Rows are points. To make a cloud, some directions were put in groups of two or more. Within a group, all points are equally far from the middle, so they leave a hole (a ring in 2 directions, a hollow ball in 3). The other directions are filled evenly. Then the cloud was stretched, turned, moved and blurred a little. Count the holes, and give their numbers of directions, smallest first.
In the rows, zero is written as 128.

Cloud (14 x 2):
[[128 145]
 [112 135]
 [114 176]
 [118 154]
 [169 147]
 [112 125]
 [ 95 177]
 [139 121]
 [147 135]
 [132 182]
 [ 86  95]
 [ 83 176]
 [133 124]
 [165 161]]
Holes: 0

Cloud (21 x 3):
[[154 163 188]
 [128 110 108]
 [140  89 159]
 [162 104 162]
 [120 113  97]
 [107 137 154]
 [142 210 118]
 [120 174 151]
 [131 130 167]
 [151 190 126]
 [112 138 116]
 [135 150 166]
 [116 146 129]
 [190 145 106]
 [128 166 155]
 [120 144 172]
 [122 124 171]
 [150 123 135]
 [166 132  99]
 [154 111 169]
 [120 119 173]]
Holes: 0

Cloud (47 x 6):
[[107 136 111 119 137 179]
 [151 121  68 163 146 122]
 [151  92 136  75 148 116]
 [184 129 109 155 167 115]
 [148 161 129 100 121 156]
 [131 151 118  88 182  98]
 [163 126  75 139 179 120]
 [149 150 160 116 155  85]
 [111 126 149 118 133 182]
 [ 99 101 162 125 172  94]
 [168  98 147 136 123 148]
 [133  98  68 140 167 123]
 [109 105 163  96 152 159]
 [121 130 145 159 194 152]
 [108 138 173 115 178  99]
 [105 127  97 118 132 173]
 [124 159 140  98 181  94]
 [174 159 108 150 145 127]
 [106  77 106 105 157 101]
 [155 169 129 160 163 132]
 [114  98 146 142 194 145]
 [154 148 117  94 115  95]
 [145  83 116 172 156 135]
 [114 135  80 157 159  89]
 [155 106 129 125 190  80]
 [136 160 116  99 116 156]
 [150 101 148 157 169 164]
 [112 139 100 140  96 103]
 [101 127  96 106 122  77]
 [112 157 150 126 111 152]
 [176 139 121 113 146 165]
 [161 152 137 156 190 122]
 [160 114 124 111 202 108]
 [119  86 100 104 157  80]
 [129 146  94 104 183 143]
 [124 146 138 104 201 129]
 [ 94 123 100  90 109 119]
 [ 96 150 127 162 127 106]
 [102 148 118  91 119 153]
 [159 100  95 168 151  98]
 [181 109 137 138 130 143]
 [ 84 137 151 130 117 107]
 [109 107  90  85 113 117]
 [147 109 123  95 139  68]
 [140  88  88  91 118 135]
 [152 173 118 154 141 133]
 [122 132  91 157 110  94]]
Holes: 2 (3, 3)

Cloud (74 x 8):
[[ 88 141 122 142 153 111  72 130]
 [101 151 185 150 101 147 119 132]
 [154 103 112 171 119  88 117 128]
 [ 93 129 112 150 125 144 166 183]
 [158 139  71 108 126 112 145 157]
 [116 173 109 120 123 138  78 193]
 [103 143  97 127  84 143 136 146]
 [104 165 174 108  97 127 156 161]
 [123 132 129 144 173 115  77 180]
 [152 105  92 116 123 100 120 121]
 [104 101 132 147  88 143 143  83]
 [118 171 146 106 154 121 151 118]
 [168 135 158 125  93  75 129 146]
 [156 107 161 132 160 172 110 140]
 [135  91 151 131 148 166  99 149]
 [111 148 165 162 106 141 153 148]
 [157 107 159 139 167 160 143 172]
 [ 98 128 126 123  76  69 106  93]
 [142 173 124  89 110 105  80 182]
 [166 135  81 126 109 135 109 165]
 [140 104 163 121 159  91  88 129]
 [107 177 137 114 150 109  82 193]
 [111 126 145 139 166 124 152  92]
 [152 116 105 119 145  60  79 112]
 [118 142 108 139 181 142 145  99]
 [147 144 141 167  68 104 146  96]
 [ 97 149 130 142 172 118  83 158]
 [101 167 133 115 124 128 166 169]
 [186 134 167 139  91 119 152 128]
 [113 178 129 155 166 103 134 122]
 [157  86 136 148  91 119  83 112]
 [104  94 140 136  92 143 124  76]
 [133 158 170 143 162 130 114 157]
 [162 143 127 139  79 132 153 139]
 [190 147 119 146 131 114  70 137]
 [124 171 125 145 142 144 156 131]
 [156 142 192 113 126 153 109 115]
 [108 160 135  88 143 105 168 127]
 [ 92 128 110 138  86 106 145 155]
 [104 109 176 105 117 195 118 137]
 [120 167  94 123 128 108 131 195]
 [117 142  75 113  94 123  83 177]
 [140 123  88  56 138 134 116 162]
 [149 140 119 158 153  96  44 150]
 [132  91 117 138 106 129 122  81]
 [145 136 141 178 167 105  91 151]
 [145 147 123 158 116 129 151 181]
 [173 127  82 124 129 108  96 128]
 [129 106 102 156 118  79 140 111]
 [198 137 145 160 137 154 116 148]
 [123 128 127 154  97  65  69  99]
 [123 173 135  97 156 180 110 148]
 [ 74 118 126 111 100 100  94 107]
 [123 148 146 144 112 166 120 183]
 [ 94 142 163 109 110 160 161 120]
 [159 162 165 129 169 147 143 113]
 [104 146 100  82 150 114 157 131]
 [122 152 179 100  99 150 149 104]
 [154  89 141 106  81 119 166 116]
 [167 165 184 140 128 118  64 126]
 [141 158  94  75 131  65 142 172]
 [107 126  81 132 106 123  72 122]
 [154 125 146  82  97  99 118 130]
 [140  64 134 105 123 134 152 167]
 [138 186 102 119 131 117 118 158]
 [159 135 119 136  81  94 108 101]
 [131 117 119  78 128 111  88 107]
 [156 153  99 139 118  97 138 162]
 [168 131 155 101 156 104  92 113]
 [120  81 139  84 101  93 122 137]
 [101  91 124 141  87  78 137 155]
 [ 98 169 166 122  87 114 133 161]
 [ 78 110 145  85 129 141 110 127]
 [142 137 116  74 151 141 172 159]]
Holes: 1 (4)

Cloud (100 x 9):
[[147 133  86 119 131 146 117  90 152]
 [ 78 154 167 114 122 111 122 132 108]
 [131 167 139 174 157  83 146 142 134]
 [102 118 116 175 123 108 159 120 113]
 [144 156 125 113 133 140 108 173 175]
 [147 177 105 134 139 126 124 101 155]
 [105 172  89 128 149 127 120 168 162]
 [188 135 147 179  95 150  95 143 177]
 [203 115 107 130 134 133 102 128 168]
 [148  72 118 110 108 119  97 116 107]
 [110 134  96 144 127 107  82  97 152]
 [129 147 134 109 103 100 193  99 107]
 [119 147  82 152 140 149 130 169 102]
 [103 124  95 150 133  56 134  94 133]
 [120 156  70 108 132 122 125 159  91]
 [156 128 133 126 165  94 112 141  78]
 [184 112 150 124 108  81 171 168 133]
 [163 126 144 100 101 153 113 119 106]
 [125 142  79 121 153 121  86 168 141]
 [151 112  79 142 125 148 103 164  74]
 [155 145  86  77 122 103 152 139 124]
 [ 88 131 132 120 150 112 175 138  95]
 [136  73 155 119 134 165 171 181 126]
 [138 177  96 111 132 113 150  88 160]
 [ 72 115 144 129  88  84 127 144 120]
 [143 113 107 169 131  79 176 199  81]
 [124 146 145 115 123 143 151 135 121]
 [106 140 110 116 187 155 176 167 106]
 [129 105  88 145 144  98 115 139 141]
 [158 115 155 155 146 122 132 154  82]
 [135 172 129  99 145 105 142 125 145]
 [119 157 104 124 175 139 162 118 151]
 [115 149 121 105 152 137  84 145 161]
 [ 90 175 134 176 109 108  90 148  89]
 [107 116 109 113  87 132 159 129 141]
 [145 122 142 197 170 140 125 137 113]
 [ 90 121  85 105 112 101 114 163 126]
 [125 143  98  92 121 117  58 166 117]
 [125 114 171 142 120 126 152  94 130]
 [162 134  87  81 132 140 157 153 162]
 [121 104 145 135  78  87 191 120 104]
 [168 131 170 122 125 153 134 156 116]
 [181 125 102 158 107 158 113  96 147]
 [115 123  95  60 124 139 128 144  79]
 [ 89 130 139 111 137  95 182  97 127]
 [142 142  99  90 132 126 138  99 222]
 [122 146 110  60 119 108 128 100 111]
 [113 101 117 119 148 158 108 124 116]
 [ 77 131 111 157 160  71 138 136 155]
 [155 147 140 166 196 146 126 132 181]
 [176 130 114  78 117 131 150  73 124]
 [131 145 116  74 121 121 163 139 170]
 [103 188 100 147 109 101 115 154 153]
 [171 132 119  97 161 106 137 123 170]
 [120 108 137 124 111 119 119 140  98]
 [ 81 152 140 175 145 148 118 126 157]
 [124 125 151 154 165 141 173 107 202]
 [111 157 136 151 143  83  80 186  99]
 [ 53 168 135 139 118 130 115 142 137]
 [136 151 101  98 117 103 116  99 184]
 [117 151  98 136 119 113  89 106  92]
 [164 134  80 116 141 122 179  94 175]
 [138 148  78 123 143 162 115  99 117]
 [131 134  74  97 174  99 108 159  96]
 [134 177 169 161 104 125 115 146 130]
 [104 126 161 126 182 130 167 158 167]
 [143 160 182 102 124 115 127 100 119]
 [125 167 123 116 146 143 190 101 157]
 [149 114 106 151 150 119 104 114 165]
 [133 156  80 123 126  78 158 132 121]
 [134 174  85 102 150 112 140 136 207]
 [130 119 136 196 172 118 139 133 134]
 [ 95 115  94 141 122  72 136 134 135]
 [146 124 135 197 174 116 140 120 104]
 [158 100 188 144 175 160 139 110 113]
 [144  98 112  95  92  77 146  96 149]
 [138 129 165 115 142 111 131 193  37]
 [104  92 151 118 152 126 118 119 121]
 [134 106 148 158 145 162 141 120 139]
 [114 148 104 115 115  97 138 182  53]
 [144 147 146  93 129 103 151  71 100]
 [130 108 131 112  94 118 149 106 175]
 [117 102 135 118 185 115 149 136 206]
 [128 164 108  95 177 138 104 126 162]
 [142 139 105 146 139  84 151 137 198]
 [111 156 148 160 136 174 132 166 124]
 [127 164  97  64 102  89 138  99 185]
 [138 166 113  98 104  95  75 155 115]
 [115  92 156 134 146 149 178 184 111]
 [ 75 126 109 113  96  94 149 118 138]
 [163 116 124  88 107  75 108 176 135]
 [185 173  67 110 134 114 157 175 109]
 [146 130  70 132 114 165 158 159 110]
 [129 134  92 168  94 124 155 129  83]
 [135 172 161 141 165  79 104 158 145]
 [106 112 151 172 165 160 131 101 128]
 [140 106 110 104 117 112 139 118 152]
 [118  99 102  97 120 159 106 159 125]
 [110 117 110 136 146  66  96 131 138]
 [155 123  97 107 134 160 130  78 112]]
Holes: 0

Cloud (93 x 9):
[[105 125 130 155 153 126 118 168 114]
 [ 56 112 167 109 121 118 146 122  97]
 [128  91  86 156 128 114 154  92 142]
 [ 80  72  85 162 142 131 116 126 135]
 [108 128 143 163 128 150 173  91  92]
 [158 123  65 111 146 128 140 130 118]
 [149 104 158 147 122  69 147 106 109]
 [ 83 135 143  95  98 123 154 147  85]
 [139 144 118 138 166 115 115 121 152]
 [124 112 156 106 164 118  85 135 135]
 [105 166  99 123 156 101 131 132 107]
 [123 108 123  92  95 159 139 169 104]
 [113 119 125 160 124 106 133  56 125]
 [137 136 101  88  89  97 132 114 159]
 [ 73  75 149 155  92 158 145 121 138]
 [ 89 130  82 167  94 107 189 128 126]
 [128 141 155  65 144  86 155 138 107]
 [118 127 106 110 156 130 188 135  86]
 [113 126 126 148 157  74 122  83 151]
 [116 139  96  83 137 104 145 145 178]
 [122  67 144 128  88 109 134 134 117]
 [126 145 138 134  89 118 115 117  72]
 [ 72 126  77 128 142 107 146 140 103]
 [105  89 130 133 111  82 108 176 149]
 [110 109  73 139 111 170 149 127 101]
 [ 97 144 176 157 109 119 156  98  85]
 [121 124 114 167 113 173 158 115 112]
 [123 163  99 143  84 131 174 137 110]
 [ 67  95 142 138 106 132 109 164  92]
 [123 104 107  96  96  88  79 110 130]
 [ 85 103  54 166 126 159 140 121 134]
 [108 168 146 153 103  99 143 118  90]
 [104  61 121 135 126 152 146 117 160]
 [121  89 129  76 143 131  97 163 127]
 [124 123 129 173 147 128 153 171 151]
 [159 148 111  96 150  92  91 105 112]
 [118  82  94  96 163  77 123 144 122]
 [124  93 105 164 113 103 163  97 126]
 [107  83 134 166 123 109 180 152 162]
 [ 91  92 121 158  85  82 145 160 126]
 [ 72 129 112 174 123 106 101 119 142]
 [ 87 115 171 128  92 103  94  92  99]
 [ 85 167 164 127 139 107 148 125 106]
 [138  74 129  89 104  97 140 142 103]
 [118 116 142 102 178 101 171 110 148]
 [136 152 132 119 145  98 189 135  99]
 [ 85  76 120 166 104 120 165 137 103]
 [134 127 113 114  85  74 139  98 129]
 [ 60 113 122 100 110 117 106 146 100]
 [109 121 159 108 131 100 130  50 135]
 [131  86 137 131 160 158 166 144 131]
 [ 89 179 128 119 140 113 142 122 124]
 [150 134  90  62 139  97 115 133 105]
 [ 90 132  98 142 100  78 145 140  84]
 [105 136 134 112 109 121  84 153  89]
 [ 64 107 109 153 115 101 176 150 122]
 [139 114 158  92 104 113 105 162  82]
 [134 113 173 120  94 158 139 151 132]
 [ 96 105  93 133 140 102 117 150  57]
 [ 79  95 118  88 114 119  92 116 152]
 [102 150  75 148 143 141 190 127 124]
 [ 90 130 166 134 102 145 135 188 135]
 [ 87  99  96  96 123 122  86  88 115]
 [152  97 116  92 147 123 137  74 127]
 [ 77 135 145 117 121 151 150  68 121]
 [110 126 134 125  81 119 126  83  73]
 [100  53  99 123 116 111 123 132  96]
 [104 135 114 162 109 101 140 159  83]
 [ 71 111 141 152 147 120 148 103 183]
 [109 120  72 104  93  97 159 117 151]
 [ 88  83 150 158 129 134 107  81 111]
 [127 131 107 148 127 110 155 191 129]
 [ 80 120 120 109 130 140 123  61 128]
 [105 132 100 159 150 127 175 164 111]
 [106  96 122 130 111 158 101 147  80]
 [120  55 132 127 107 101 101 116  88]
 [110 177  88 106  87 136 138 133 130]
 [ 92 126  70 114 130 115 113  76 126]
 [135 134 119 121 166  79 127  73 147]
 [ 60  75 125 177 126 131 159 150 151]
 [ 97 103  80 116 101  75 146 134 106]
 [109  97  96 130 140 188 131 160 134]
 [154 151  95 116 150  93 104 122  87]
 [140 136 110 127 142 152 173  93  92]
 [137 147 115 114 140 139 169  98 184]
 [ 77 102 105 132 159 124 149  88 161]
 [128 121 172 161 139 117 146 138 164]
 [ 89  88 143 169 110 138 167  96 132]
 [ 56  94 119 168 124 126 102 150 137]
 [108 143  90 149 153  91 160  74  77]
 [106 102  70 161 125  97 131 117  75]
 [ 99 146  99 174 131 102 134  78 116]
 [ 62 108 162 117 142 121 158  88 114]]
Holes: 2 (2, 6)

Cloud (96 x 9):
[[159 141 114 177 169 120 109  84 133]
 [109 101  91 103 144 161 164 147 171]
 [ 91 120 193 134 137 113 161 135 139]
 [170 149 130 135 143  96 112 158  96]
 [140 171 132 146 150 123 154 167 140]
 [147 122 113 162 115 114  80 134 149]
 [142 113 126 133 127  73 145 166  73]
 [ 98 111 165 179 153  82 203 156 109]
 [169  90 164 115 144 125 119 128 163]
 [110 132  95 113 136 183 152  87 141]
 [128 125 115  78 144 167 148  66 186]
 [141 157 173 121 132 111 150  84  96]
 [116 169 162 122 187 138 152 120 151]
 [141 160 175 129 110 141 136 118 138]
 [164  67 130 134 135 157 162 106 151]
 [108 147 100 136 120 119 150 164 145]
 [151 157 133  92 144 123 102 142 164]
 [127  98 143 136 109  79 161 123 105]
 [159 157 125 133 116 114  71  98 102]
 [147 129 167  95 155 132 139 123 119]
 [164 102 108 157 158 137 124 120 144]
 [105 111  67  98 128 179 169 108 158]
 [115 130 143  75 133 152 131 162  74]
 [113 126 125 113 143 146 169 185  88]
 [165 107 127 157 165 124 125  97 128]
 [133 140 104 114  94 123 176 128 140]
 [169 127  86  87 132 112 119 142 147]
 [111  97 135 123 148 168 159 181 163]
 [110  78 110 113 154 157 124 176 171]
 [148  83 140 100 124  81 154 165 144]
 [132 134 124 127  72 156 170 162 146]
 [ 62 113 155 143 151 173 156 160 155]
 [100 105 120 152 151 109 167 117 106]
 [ 77 152 157  91 130 155 120 128 155]
 [ 89 145 133 117  92 115 168 141 176]
 [128  91 151 119 155 132 172 116 136]
 [157 124  96  86 157 144 100 103  95]
 [131 120 147 181  63 118 147 185 107]
 [145 124 138 152 152 144  93 163  78]
 [173 110  98 167 132  88 123 173 139]
 [126 112 112 142 135 176 152 108 127]
 [144 107 172 167 163  85 162 197 100]
 [130 122 175 166 146 128 186 164 173]
 [152  95 128 184 134 130 168 106 125]
 [118 105  69 117 146 170 146 104 157]
 [142 136 127 146 145 121  92 155  77]
 [ 79 154 152 155 122 152 163 127 113]
 [111 119 143  88 192 123 149 100 111]
 [132 137 140 138 181 107 161  86 118]
 [152 132 147 166 142  70 133 105 118]
 [108 159 137 146 148 102  92 145 107]
 [143 105 139 116 191  89 122 136 134]
 [153 134 156 135 135 132 157 169 163]
 [163 140 111 201 104 118 113 147  84]
 [138 129 127 114 126 122 199 112 145]
 [144 145 106 165 147 166 112  99 156]
 [126  80 112 158 113 107 140 131 181]
 [119 153 113 110 137 112 169 158 110]
 [118  91 129 162 129 121 161 161 171]
 [118 113 199  99 151 109 113 115  99]
 [119 151 150 193 127 127 183 217 105]
 [137  87 185 134 157  90 105 161  96]
 [146 121 110 150 156 118 125 163 111]
 [117 118 135 128 124 133 179 105 124]
 [128 136 127 141 157 168 120 132 141]
 [142 124 148 122 172 174 147 159 109]
 [118  93 157 138 149 127  89  91 174]
 [133 122  79  98 141 173 153 106 139]
 [138 108 144 129 106  73 153 127 136]
 [143 131 131 125 117 166 171 128 176]
 [ 66 114 112  96  97 192 180 141 168]
 [130 102 156 140 170 141 172 102 180]
 [162 147 137 116  91 108 107 131 107]
 [117 125 172 168 149  94 128 190 122]
 [141 108 130 101 112 171 103  90 147]
 [179 119 135 143 118  89 105 120 138]
 [153 159 157 155 143  92  82 124 110]
 [100 121 111 164 137 159 174 115  99]
 [155 126 178 113 182 146 173 119  92]
 [ 91 128 151 171 114 174 145 122 127]
 [122 131 141 122 178 131 169  70 118]
 [138 158 118 172 165 132 118 115 160]
 [102 108 135 126 121 147 183 143  96]
 [112 139 134 108 183 127 108 105 109]
 [168 132 146  77 151 135 105 108 150]
 [147 111 110  71 113 155  89 113 143]
 [118 122 127 193 146  54 103 116 107]
 [181  86 127 115 136  64 117 141 107]
 [159  95 135 102 120 128 164 151 123]
 [136 156 128 124 112 105 106 144  91]
 [ 92 128 139 157 151 172 131 137 137]
 [102 109 135  99  93 105 144 172 113]
 [145 122 184 139 168 146 117 180 117]
 [109 155 105  80 173 133 126 117 131]
 [144  92 164 170 126  58 135 187  72]
 [179 114 163 162 156  46  83 152  76]]
Holes: 0

Cloud (93 x 9):
[[105 164 117  98  90 118 164  81 119]
 [ 87 125 118 124  71 113 130 131 166]
 [ 97 105 126 142 103  96  87 139  92]
 [ 95 135 118 153 142 164 164  95 128]
 [173 173 120 110  83 168 116 107 119]
 [ 93 137 110  85 173 139 116 105 162]
 [ 81 126 144  74 102  98 112  96 174]
 [129 130 120 150 133  94 187 144 120]
 [103 148 155  93 171 168 108 129 110]
 [127 133 116  97  67 152  75  87 134]
 [122  89 121 143  99 117 154 142  68]
 [ 96 131 133 120 193 107 110 116 146]
 [129 111 185 111 156 137 174 166  90]
 [112 153 122 121  80 113  71  88 139]
 [114 172  89 128 149 153 134  85 143]
 [ 96 109 129  76 116 140  68 104 146]
 [109 131 156 156 181 127 130 114 141]
 [ 98 114 130 158  75  93 140 115 118]
 [102 131 148  63 176 129 141 161 106]
 [166 116  94 113 130 117 131 135 133]
 [130  82 126 100  96  95 120 125 156]
 [116 134 151 115 139 136 137 159  38]
 [133 126 165 136 180 168 156 119 132]
 [ 81 109 106 125 123 130 176 147  71]
 [ 87 114 152 135  81 135 159 153 107]
 [ 90 163 128  99 123 117 133 136  54]
 [ 92 110 187  80 129  97 104 157  89]
 [ 85 111 149 118  97  62  85 127 121]
 [153 137 141 150 176 124 176 127 147]
 [ 93 104 177 109 177 130 165 142 137]
 [159 141 141 120  75 161 167 152  99]
 [108 123  89 155  80 138 121 102 154]
 [187 167 131 133 115 128 123  90 127]
 [117 177  96 124 132 172 167 142  89]
 [183 174  96 149 128 148 151  96 112]
 [119 147 148 156 104 130  88 148 114]
 [144 158 156 103 150 112  95  85 134]
 [158 166 113  99 106 131 148 178 145]
 [159 144  89 157  92 142 179 104 128]
 [ 84 159 114 123  91 126 100  93 154]
 [117 165 106  83 100 110  93  91 151]
 [ 99 116  91  71 121 142 166 122  99]
 [ 86 120 105  67 130 145 150 152 109]
 [131 126 179 140 151 101  86 118 113]
 [153 168  95 113 115 127 167  81  99]
 [ 87 102 148 153  76 119 138 119  74]
 [110 109 109 109 133 155 113 145 182]
 [ 84 160 142  82 166 117 140 159 108]
 [137  92 176 123 100 148 117 119 101]
 [136 181 148 136 155 106 123 135 101]
 [ 75  86 142  96 144 141 145 125  74]
 [136 124 137 155  79  97 170 125 101]
 [ 89 114 152 118 102  97 115  88  67]
 [108 127 141 135  63  77 137 123 103]
 [131 102 178 115 144 154  89 113 118]
 [123  97 156 111 150 177 106 138 108]
 [131 144 129  81 132 185 174 117 125]
 [ 63  90 138 103  87 118  94  91  93]
 [159 126 155 111 118 123 132 102  65]
 [112 146 157 123 174 102 131 165  77]
 [125 160 121 130 151 148 168  88 153]
 [ 87 111 147 139 135 112 114  74 137]
 [101  84 187 132 129 124 143 153 102]
 [108 126 101  95 166 107 161 136 150]
 [113 115  91 109 107  98  84 107 149]
 [ 78 137 138 150 146 128 110 100 139]
 [166 158 135 143  93 141 192 131 112]
 [172 159 144 165 123 112 109 144 163]
 [140 113 153 141  91 178 140  90 130]
 [122 101 123 160 163 133 116 151 133]
 [ 88 120 133  73  72 129  89  78 103]
 [173 154  86  94 117 138 130 110 121]
 [ 89 131 103  98 109 117  86 143  82]
 [147 194 124 127 134 105 126 124 149]
 [ 64 101  98 114  72 123 122 132 107]
 [163 178 128 162 100 133 130  85 109]
 [ 56 109 129 109 119 117 145  86  94]
 [156 172  93 113 143 141  99 118 151]
 [153 124 163 121  75 136 110 120  79]
 [ 76 155 159 116 101 101 119 168 120]
 [136 156  89 143 134  98 148 148 159]
 [116 120 146  94 140 169 176 157 135]
 [164 135 173 139 149 128 178 121 126]
 [142 111 114 136 129  96 122 117  97]
 [116 164 161 154 122 138 143 126  64]
 [130 142 146 179 143 111 121 153 107]
 [119 144 166  70 113 142 118 163 122]
 [101 108  97 112 109  75 147 155 132]
 [178 143 168 130 141 157 169 132  91]
 [ 99 103  92  92  75 160 119 134 117]
 [117  87 168  99 103 128 132 145  69]
 [176 138 118 117 105 173 108 140  96]
 [142 114  84 150 134 136 157 138 135]]
Holes: 1 (8)
